Each row is a point. Each table stands for the endless flat space through its points: a line for two points, a plane for three, and so on. Write the one point that lies in both, or say that there is none.
In the rows, zero is written as 128.

First, 2 rows:
[[136 137 100]
 [124 141 120]]
Second:
[[136 143 107]
 [124 135 113]]
They share: [130 139 110]

First, 5 rows:
[[150 149  95 123 127 141 157 117]
 [133 164 121 157 131 143 139 124]
 [159 148  94  91 125 146 153 119]
 [144 114  97 126  99 163 147 110]
 [142 146 119 110 116 164 137 119]]
Second:
[[145 165 123 137 141 156 139 122]
 [137 140 105 112 118 140 140 120]
 [146 161 114 130 133 155 143 120]]
They share: no point

First, 5 rows:
[[ 93 139  99 108 153 156 188 160 117 112 130]
 [114 145 134 120 128 126 163 136 104 146 162]
 [ 98 137 126 127 150 172 136 136 105 138 104]
 [127 135 149 110 125 128 152 106 119 150 116]
 [117 131 112  79 142 124 210 127 142 106  95]]
Second, 2 rows:
[[126 133 132 131 144 148 160 120 127 142 138]
 [ 96 143 142  96 119 138 140 130  92 147 103]]
They share: [114 137 136 117 134 144 152 124 113 144 124]

First:
[[152 127 166 162 116 144 125 169 197 113 133 145  98 154 149 151 154 140]
 [162 121 164 138 122 127 143 149 172 124 143 136  87 148 123 135 141 126]
 [183 119 165 127 124 102 154 136 142 133 141 112  78 142 116 128 129 119]
 [120 134 141 114  86 157 161 115 143 133 167 120 124 139  74 102 148 105]
 [174 134 145 139 124 101 164 148 147 140 114 111  96 163 131 143 128 120]
 [149 102 192 145 112 140 118 104 147 122 167 126  81 103  87  87 110 118]]
Second:
[[144 150 162 150  93 138 148 146 172 130 139 131 129 167 110 126 132 110]
 [149 123 155 122 105 119 138 138 147 141 137 119 104 144  99 124 143 111]
 [164 159 146 149 114 149 144 138 183 120 149 110 125 168 114 118 125 108]
 [154 147 151 136 108 139 149 133 167 128 144 116 112 157 112 119 136 115]]
They share: no point

First:
[[107 138 117 135 117 132 159 168  83 166 115 149 148 164 127 104 142 114
  147 102 139 102 146 158]
 [123 130  95 143 104 140 148 131 114 133 114 150 174 137 154  86 173 120
  130 157 147 113 130 136]
 [116 109 102 158 109 101 156 165 101 153 109 117 115 141 133 123 121  88
  122 120 162  88 120 114]
 [115 130 107 141 111 130 153 152  99 150 113 145 152 148 139 102 150 112
  137 128 145 104 134 140]]
Second:
[[120 126 112 135 116 133 127 114 119 159 133 156 138 162 156 117 152 127
  175 123 167  83 155 113]
 [130 106 130 131 136 129 171 162 107 149 105 150 172 150 134  87 144 115
  127 133 141 115 113 135]
 [104 146  88 151  96 125 131 138  95 139 125 144 122 138 148 117 160 103
  151 131 151  87 143 133]]
They share: no point

First:
[[135  99 123 135 176 137 149 120 150 138 126 149 132 137 112 118 129 157
  138 118 136 111 146 129]
 [114 137 123 156 159 118 143 125 174 122 104 164  99 149 146 102 145 145
  158 144 160 103 147 122]
 [ 96 115 145 150 113 139 167  81  93 158 138  76 112  97 149 118 140 124
  102 111 116  96 149 116]
 [150 143  91 152 173 163 135 137 150 134  94 121 108 104 130  98 148 127
  129  96 156  99 154 154]
 [131 169 123 179 166 160 137 132 166 122 112 132 103  94 136 122 106 127
  107 130 184 119 131 145]
 [144 137  93 187 179 164 142 160 150 117 125 140 121 121 137 123 145 118
  135 109 177  81 114 163]]
Second:
[[127 141 120 147 161 147 133 119 133 133 119 131 107 131 149 101 154 136
  122 126 140 115 156 134]
 [124 123 141 162 140 135 166 104 142 133 104 119 104 125 143  92 145 109
  122 102 134  82 117 128]
 [146 147 119 148 168 151 137 127 136 124 118 135  99 145 160  89 169 124
  122 128 130 114 148 145]]
They share: no point

First (5 x 24):
[[108 130 162 134 112  96 135 131 131 106 166 126 112 110 116 105 111 152
  132 149 142 114 136 122]
 [126 117 153 138 121 111 117 138 125  97 152 124 102 129 125 111 110 156
  122 140 153 111 136 113]
 [ 86 139 142 100 114 110 136 123 118 104 150  92 108  84 112 130  93 129
  140 156 127 140 110 109]
 [109 124 151 130 147  82 129 111 123  99 136 118 136 106 104 115 127 127
  109 157 118  91 165 108]
 [ 98 148 155 117  95 110 150 139 121 122 175 104 109  93 119 113  98 147
  149 150 133 137 116 127]]
Second:
[[128 138 172 114 131 119 134 132 153 102 155  79 120  97 110  99 106 147
  129 151 140 103 120 136]
 [124 111 154 115 123 102 135 134  87 109 158 114 110 108 120 150 101 118
  103 149 102 105 129 102]
 [116 115 138 102 130 101 146 148 110 152 110 128 115 140 133 124 107 118
  135 139 129 132 167 120]
 [136 128 173 114 139 107 128 127 130 109 154  89 111 106 109 119  99 131
  117 147 124  99 125 132]
 [116 158 135 137 152  82 111 103 101 134 134 101 108 122 102 119 105 125
  137 137 125 124 167 130]]
They share: [112 135 145 121 123 108 135 131 114 112 149 102 119 105 117 120 110 136
 127 149 126 117 138 114]

First:
[[152 135 115 168  93 103 120 158 124 125 109  71 108 103 153 183 138 142
  126  88 150 138 124 146]
 [112 148 119 141  71 129 106 164 125  72 135  94 123  93 131 133 125 107
  134  75 151 144 106 112]
 [137 150 105 142  82 141 122 112 142 105 152  70 137 117 122 105 106  92
  140  87 137 132  79 122]
 [149 118 112 151  76 158  92  98 117 105 145  65 144 126 156 113  93 108
  122  96 127 119  87 116]
 [161 149 120 185  91 107 100 145 129 109 116  46 111  86 162 141 105 107
  128  90 127 141 101 170]
 [127 154 122 141  83 135 101 145 128  83 133  91 124 104 137 111 108 100
  136  93 136 139 103 116]
 [167 126 121 146 112 118 118 134 116 154 100  95 109 143 160 176 128 162
  122 123 141 119 142 116]]
Second:
[[155 144 109 150 106 126 116 132 119 101 139 100 136 110 113 115 143 157
  111 125 170 161 148 125]
 [148 144 124 145 105 128 115 128 113 108 132 101 131 113 130 107 141 148
  108 121 160 147 136 117]
 [130 160 134 127 101 148 121 118 123 100 124 111 127 121 170 119 119 126
  138 103 134 119 112 123]
 [143 146 129 138 104 136 110 130 121 115 117 102 122 126 151 115 129 125
  129 113 136 135 118 113]]
They share: [145 149 119 138 104 139 111 132 129 109 119 103 124 127 147 125 125 125
 140 112 136 140 121 120]

First, 6 rows:
[[122 143 132 155 147 127 135  94 104 138 141 136 136 148 150 122 111 157
  161 138 150 129 138 102]
 [112 126 117 142 129 110 143 107 129 125 143 115  96 136 139 154 162 130
  137 148 120 101 159 130]
 [131 149 164 132 156 123 121 137 110 159 145 135 172 148 128 100 146 136
  189 131 126 190 120 137]
 [118 126 118 157 112 102 157 130 118 111 155  77 136  96 155 157 174 144
  147 176  92 170 141 150]
 [118 144 151 128 155 126 121 115 125 157 141 149 128 164 125 120 152 128
  167 116 142 129 141 124]
 [139 137 158 122 162 109 121 141 108 157 133 139 170 154 116  92 132 126
  195 139 122 176 128 133]]
Second:
[[105 141 139 146 135 135 141 120  98 133 158 122 130 136 148 121 146 147
  169 135 135 149 136 133]
 [124 162 138 161 134 106 139 101 112 128 148 122 134 154 155 135 138 161
  149 149 115 131 128 133]
 [145 166 141 150 131 113 157 106 122 141 141 113 141 155 155 146 133 151
  153 146 116 131 118 140]
 [106 128 128 155 140 132 115 115 104 130 156 118 114 122 141 115 154 141
  145 157 119 151 148 133]]
They share: [122 144 134 152 136 125 134 112 111 135 150 116 126 136 147 128 145 145
 150 151 119 143 135 136]

First:
[[102 168 123 142 108 128 167 122 116 118 112 102 110 154 135  99  94 131
  141 147 121 115 135 145]
 [115 147 141 129 110 135 140 114  95 117 123 103 117 132 131 105 109 146
  158 172 121  98 126 123]
 [122 149 141 132 134  79 160 100 101  93 106 126 140 153 122 143 150  96
  144 140  61 110 151 145]
 [107 156 158 126 127 132 152 122  84  95 117  97 144 141 145 120 126 132
  155 181  98  90 156 129]
 [111 151 130 131 104 144 144 115 106 123 124  99 107 137 128  88  96 153
  153 163 135 110 119 133]]
Second, 4 rows:
[[143 156 169 129 112 116 136  96  75 120 120 107 144 149 130 101 121 110
  155 151 107  79 112 112]
 [110 168 116 150 103  80 139 125 118 127 136 109 133 122 119 106 128 136
  138 145 118 104 116 140]
 [125 135 151 123 133 134 166  93  93  99 102 125 114 161 121 119 118 113
  164 157  92 103 136 127]
 [ 95 146 105 147 130  92 166 124 131 106 128 133 116 125 102 121 137 140
  155 159 109 111 130 144]]
They share: [116 152 130 135 115 110 154 108 108 113 114 114 117 146 124 114 117 124
 147 147 102 112 131 139]

First:
[[138 136 173 143 106 153 116 145  92 143 102  80 124  94 186 168 118 112
  145 140 129 114 156 156]
 [122 141 147 143 109 138 129 132 108 139 105  92 109  98 165 149 128 124
  135 133 113  95 148 155]
 [101 124 131 110 111 137 113 121 122 117 128 102 137 122 133 132 106 145
  131 116  96 132 161 107]
 [116 100 130 128 125 135 140 166 116 143 105 119 187 167 143 141 113  95
  161 138  95 116 161 127]
 [118 123 156 164 137 148 130 154 124 152  83 124 147 132 164 165 106  90
  181 168 125  99 145 166]
 [ 77 134 118 166 151 127 134 114 165 138  91 151 109 124 123 138 108 124
  174 165 106  80 129 159]]
Second, 7 rows:
[[ 92 129 127 107 129 148  97 154 123 157 100  93 153 131 148 154 146 138
  181 149  80 121 151 154]
 [ 87 112 143 146 112 159 135 133 139 139 124 100 128 135 121 141 138 150
  184 143  89  92 161 166]
 [107 124 105 123 121 110 110 148  98 140  87 112 112  88 160 158 113  95
  124 136 106 122 128 130]
 [ 97 127 146 153 128 163 138 130 162 125 134  86 177 149 172 130 115 130
  145 148 117  95 149 150]
 [100 114 140 161 120 155 148 123 167 101 129  97 162 144 167 138 104 125
  134 157 122  95 143 153]
 [124 135 142 116 118 132 112 149 127 136  99 121 165 126 161 158 133 117
  144 157 108 118 140 152]
 [119 128 122 121 113 111 114 148  97 144  89 125 116  93 148 159 125 103
  133 138 105 117 135 139]]
They share: [110 126 134 137 118 131 131 134 119 138 109 105 128 116 150 142 124 123
 144 135 103 102 150 142]

First:
[[121 162 161 142 137 108 103 123 145 156 130 130 123 129 135 127 129 106
  106 128 153 120 148 135]
 [115 144 146 121 131 120 103 105 154 153 115 127 111 141 138 109 135 106
  121 113 153  99 130 144]]
Second (4 x 24):
[[106 165 148 152 137 127 127 132 160 150 116 138 123 138 131 139 138 110
   99  99 154  97 139 132]
 [107 150 149 134 135 128 113 117 161 152 108 138 103 131 137 121 125  94
  104 116 149 108 146 143]
 [127 150 153 122 131 104  93 105 141 156 132 118 127 143 137 109 141 118
  128 120 157 104 126 139]
 [130 140 156 110 133 107  83  97 144 155 126 121 114 137 141  97 135 107
  128 131 155 110 130 148]]
They share: [117 150 151 128 133 116 103 111 151 154 120 128 115 137 137 115 133 106
 116 118 153 106 136 141]

First:
[[130 140 195 135  98  82 134 152 133 118 103  82 167 117 103 152 143 110
  139 105 114 179 159 102]
 [114 176 158  96 116  79 147  98 101 106 101  80 131 149 127 142 117 122
  144 133 102 150 145  90]
 [132 167 135  83 102  98 138 107  96 114 121 114 130 158 160 130 124 129
  102 107 108 148 121  88]
 [118 151 143 103 135 140 147 122 108 114 115  82 162 118 135 126 161 149
  101 130 131 159 132  74]
 [150 155  99  85 119 108 149 114 124 114 141  98 128 128 147 120 129 119
  103 158 119 115 130  94]
 [187 112 130 111  62 104 145 182 138 137 150 151 157 108 157 124 148 108
   88  85 130 145 112 120]
 [153 120 176 129  84 101 116 146 131 135 126  85 158 118 137 153 161 100
  122 101 133 169 148  90]]
Second, 3 rows:
[[155 149 134  96 119  93 135 164 137 100 112 109 148 138 140 122 152 127
   88  99 106 147 137 122]
 [143 150 134  97 107  94 141 154 120 103 121 115 156 132 132 119 144 121
  103 109 109 144 133 116]
 [147 146 145 115 100 123 183 117 133 146 129 113 135 101 142 142 110 145
  109 135 130 156 116  74]]
They share: [143 149 137 102 104 102 153 143 122 115 124 115 151 123 134 125 134 127
 106 117 115 147 128 104]

First:
[[158 125 130 134 103 158 135  97 101 139 146  77 145 120 123 156 142  92
   91 129 112 171  84  94]
 [134 143 126 142 135 161 184 108 124 144  92 123 100 154 126 139 140  85
   83 129  92 163  80 108]
 [132 184 144 121 122 147 148 144 132 148 114 152  92 147 144 142 120 124
   87 157 102 130 114 107]
 [168 129 132 128 100 160 137 105 100 128 149  76 148 116 135 160 144  88
   96 119 112 166  97 100]
 [153 140 146 161  94 153 165 136 122 149 110 137 133 114 157 162 106 127
  123 147 108 159 113 107]
 [127 157 134 106 144 163 155 106 137 132 105 113  94 161 131 135 124  82
   86 125  90 137  80 104]]
Second:
[[116 150 154 163 103 132 160 122 109 170 148  87 155 139 149 127 125 116
  102 144  94 150  95 140]
 [161 157 125 145 101 144 159 122 118 124 130 115 114 113 144 174 120 106
  101 143 114 168  99 105]
 [161 147 133 123 115 154 155 134 130 120 114 137 106 119 144 180 116 100
  113 149 114 166 109  89]
 [141 165 145 149 121 132 167 146 118 152 146 111 134 141 144 154 112  94
  121 171 114 176  95 133]]
They share: no point
